Each point is reached from the start by the listed moves, each made once or not at all, plus a little noise. Say if it took an odd or an even number of moves. Then give how often each move was made.
In the rows, 128 means zero.

Moves:
(1): [123 130 131 155 101 126]
(2): [100 194  97 101 154 128]
(3): [129 128 118 101  98 176]
Start: [135 141 149 111 127 139]
Points:
[106 210 105  83  92 186] -> odd (1, 1, 1)
[107 207 124 116 130 138] -> even (1, 1, 0)
[100 203 109  64 125 186] -> even (0, 1, 1)
[134 140 152 109 120 137] -> even (0, 0, 0)

Moves:
(1): [144 119 115 143 111 118 133 120 115]
(2): [153 176 137 131 141 121 114 111 120]
(3): [107 134 156 124 129 147 155 127 127]
(4): [189 109 133 153 122  97  98 122 154]
(5): [112 137 110 159 144 162  72 159 106]
(6): [120 160 123 134 118 157 123 141 133]
(7): [ 91 130 133 134 119  81 110 128 149]
(8): [140 117 120 137 139 165 148 117 128]
(9): [162  93 136 124 104 108  97  95 144]
Start: [133 156 126 132 127  88 131  95 122]
Points:
[158 115 155 133 115 124 148  51 137] -> odd (0, 0, 1, 0, 0, 0, 0, 1, 1)
[155 149 145 143  76 104 127  68 128] -> even (1, 0, 1, 0, 0, 1, 0, 0, 1)
[123 136 110 161 112  67 140  75 131] -> odd (1, 0, 0, 0, 0, 0, 1, 1, 0)
[111 149 117 153 101  30 118  86 130] -> even (1, 0, 0, 0, 0, 0, 1, 0, 0)
[ 66 196 122 188 107 111  84 130 110] -> odd (1, 0, 1, 0, 1, 1, 1, 0, 0)
[249 147 121 195 135 100  21  60 134] -> odd (0, 1, 0, 1, 1, 0, 0, 1, 1)

Moves:
(1): [125 149  97 137 122 124 132 151 160 135 131 152 141 106 119 119 131 124
 149 145 112]
(2): [129 139 143 153 145 132 145 124 117 131 125 114 101 139 162 126 116 133
 131 153 138]
(3): [129 115 132 145 137 150 128 130 149 139 140 138 113 132 139 126 117 124
  99 111 120]
(4): [119 138 139 121 126 107 104 116 124 151 132  94 117 153 120 141 147 139
 132 142 117]
(5): [115 102 145 118 169 143 147 141 112 124 178 131  97 151 143 105 128 136
 125 131 131]
(6): [116 130 142 152 112 120 124 144 129 124 137 124 128 115 143 140 136 131
 132 133 124]
(7): [113 127 111 102 125 120  96 131 139 124 108 133 136 112 119 138 130 149
 132 128 139]
(8): [137  94 133 129 134 126 115 117 101 150 118 127 108 119 130 141 144 136
 129 148 113]
(9): [120 119 136 134 142 132 133 120 141 122 127 137 135 129 129 118 131 127
 124 129 129]
(10): [139 131 146 138 123 104 123 128 117 180  99 131 108 154 133 158 115  97
 156 138 153]
(11): [140 126 157 131 120 114 125  98 121 147 149 126 101 135 109 125 116 142
 127 124 144]
(12): [118 139 118 117 150 140 121 123 129 125 154 110 154 113 132 154 137 126
 119 124 118]
(13): [137 115 117 115 124 124 125 128 126 121 133 121 134 123 150 123 148 133
 126 134 141]
(14): [131 126 117 133 118 140 133 113 114 150 137 131 137 134 125 130 139 132
 121 110 122]
(15): [121 126 143 137 134 145 125 125 134 142 140 109 113 127 120 111 125 121
 120 142 135]
(16): [136 115 124 149 146 121 119 149 133 117 133 131 129 117 120 122 131 138
 127 123 120]
(17): [139 145 136 125 123 131 135 143 142 122 129 153 142 120 133 121 120 130
 109 122 131]
(18): [120 150 121 120 135 122 119 119 116 125 131 143 123 126 142 121 138 116
 129 132 138]
Start: [128 153 118 124 125 141 124 130 117 135 124 137 139 128 120 137 129 124
  87 135 111]
Points:
[110 143 188 119 182 100  75  84  55 235 194 122  65 159 202 187 183 161
  88 187 161] -> even (0, 1, 0, 1, 1, 1, 1, 1, 1, 1, 1, 1, 1, 1, 0, 0, 1, 1)
[139 169 115 142 151 126  96 117 153 212 141 136 102 112 156 183 117 126
 104 171 157] -> even (1, 1, 1, 0, 0, 0, 1, 0, 0, 1, 1, 1, 1, 0, 0, 0, 0, 0)
[159 150 153 147 144 103  68 133 124 245 158 115 110 120 110 167 160 124
 102 197 116] -> even (1, 0, 0, 1, 0, 0, 0, 1, 0, 1, 1, 1, 1, 0, 1, 1, 1, 0)
[149 117 165 137 128 129  98  57  61 249 131 134  76 154 133 143 160 103
  94 164 161] -> even (0, 0, 0, 0, 0, 0, 0, 1, 1, 1, 1, 0, 1, 1, 1, 0, 0, 1)
[103 131 169 173 213 136  83 157 151 179 221 144  78 100 157 146 153 195
  60 185  81] -> odd (1, 1, 1, 1, 1, 1, 1, 1, 1, 0, 1, 1, 0, 0, 0, 1, 1, 0)
[139 137  96 147 182 149 103 107  57 157 157 119 128  99 191 161 188 143
  73 161 108] -> odd (0, 1, 0, 0, 0, 0, 0, 1, 0, 0, 0, 1, 1, 1, 0, 1, 0, 1)
